Each row is a point. Each copy is the shape, with its points in the same order, turned, moved and blurred by noise. Some copies are also mirrored. Which?

Shape (7 x 3):
[[ 58 -32  -8]
 [ 23  -5  -6]
 [-22  12 -28]
 [ 27 -28  12]
 [-25  -5 -24]
 [ 19  24  16]
 [-16  -2 -17]]
Copy 1 (7 x 3):
[[-60  19  -1]
 [-18   7   0]
 [ 27   3  -7]
 [-49 -10 -13]
 [ 25  -2 -27]
 [ -8 -15  27]
 [ 20   1 -18]]
Copy 1 is: mirrored
Copy 2 (7 x 3):
[[-35 -47  32]
 [-21 -17   2]
 [  4  -6 -44]
 [-10 -19  31]
 [ 18 -14 -30]
 [-32  19  -1]
 [  9  -9 -24]]
Copy 2 is: mirrored

Shape (9 x 4):
[[-12   9  30 -26]
 [ -9  27   6 -11]
 [ 33 -43  18 -10]
 [-35  12  -2 -10]
 [-20 -16  -6  11]
 [  1 -16 -31 -15]
 [  1  17 -21  -8]
 [ 18 -14  12 -17]
 [-14  -1  25  24]]
Copy 1 (9 x 4):
[[-23 -12 -37   5]
 [-28  -6  -9  -6]
 [ 46 -33 -26   8]
 [-31   3  -6  21]
 [  6   7   1  25]
 [  6 -31  19  24]
 [-17 -15  16  -1]
 [ 12 -28 -23   4]
 [  5  26 -21   1]]
Copy 1 is: mirrored
Copy 2 (9 x 4):
[[-21  18   8 -21]
 [ -3  22   0   4]
 [-40 -42 -28 -20]
 [  4   9  25   2]
 [ -9 -23  20  15]
 [ 16 -31  -8   0]
 [ 16   3 -12  12]
 [-23 -16 -18 -17]
 [-40  -2  16  21]]
Copy 2 is: mirrored
Copy 3 (9 x 4):
[[ 17  23   8  28]
 [  2   8  23   7]
 [ 22  15 -60  10]
 [-24  22  17  25]
 [-29  -2 -14  23]
 [-26  28 -21  -7]
 [ -8  13   4 -11]
 [ 20  22 -23   8]
 [  0 -19  -5  32]]
Copy 3 is: mirrored

Shape (11 x 6):
[[ 11 -21 -20   2  10  15]
 [ 20 -24 -11  -3 -15  -3]
 [  5  14 -23 -10   6   0]
 [ -1 -21 -10  -5 -10 -12]
 [ 15   5 -11 -13  -9  -7]
 [ -2  13   1 -16   7  -7]
 [ 19 -14  60 -11   6 -10]
 [ 20  40  -1  15   3  -6]
 [  2 -10  -9 -17   1  30]
 [-12  21   1  34 -30   8]
 [ 12 -28  19  -2 -13  -8]]
Copy 1 (11 x 6):
[[-30  -2  -5  -9   0  12]
 [-21  -8  15  19   6  10]
 [-18  26  11  -4 -11 -13]
 [ -6 -11   6  11  -1 -10]
 [-15  18  19  15  -8 -10]
 [ -4  20   4   9 -30 -12]
 [ 19   9  -8  55 -37  30]
 [  1  58   5   9   6   1]
 [-18  -1  17 -12 -26  16]
 [ 37  23  11 -14  24   0]
 [  0 -13   3  32  -8  15]]
Copy 1 is: only turned
Copy 2 (11 x 6):
[[-23  -4 -32   8   2  27]
 [-19  -9 -30  15 -10  -5]
 [ -6   0 -13 -15  18   9]
 [ -9   5 -15   3 -14   0]
 [ -4 -11 -17  -2  10  -7]
 [ 10  -6   5  -1  12   5]
 [ 16 -24  21  60 -10   4]
 [-23 -12  17  -5  40  -5]
 [ -4 -25 -27  -2   1  26]
 [-47 -17  23 -20  -5   2]
 [ -9  -7  -6  31 -20  -2]]
Copy 2 is: mirrored
Copy 3 (11 x 6):
[[  0 -14  -7  20  -2 -25]
 [ -3 -26 -13  10 -21 -12]
 [ -5  -6  18  21  -7   2]
 [-11 -20   0  -9 -19 -11]
 [  0 -10   5  16 -18   9]
 [-11   3   9   3   0  14]
 [ 11   7 -42 -33   5  15]
 [ 33  18  18  16 -14  14]
 [-13 -23  -6  21  11   0]
 [ 49 -28  20   2  -2   7]
 [  6 -25 -24 -16 -16  -3]]
Copy 3 is: only turned
Copy 4 (11 x 6):
[[  5 -41  -6 -12  -1  -7]
 [ 15 -37  13  -3   5  17]
 [ -9 -21  -9  -2 -26  13]
 [ -3 -19  11 -14  10  15]
 [  4 -19   1   6 -15  23]
 [ -5   0 -12   4  -9  14]
 [ 40  19 -16  18  30  13]
 [ 22   2  -2   8 -48   6]
 [-10 -34 -10  17   0  -8]
 [  6   3  38  12 -30 -19]
 [ 23 -15  12   3  24  13]]
Copy 4 is: only turned
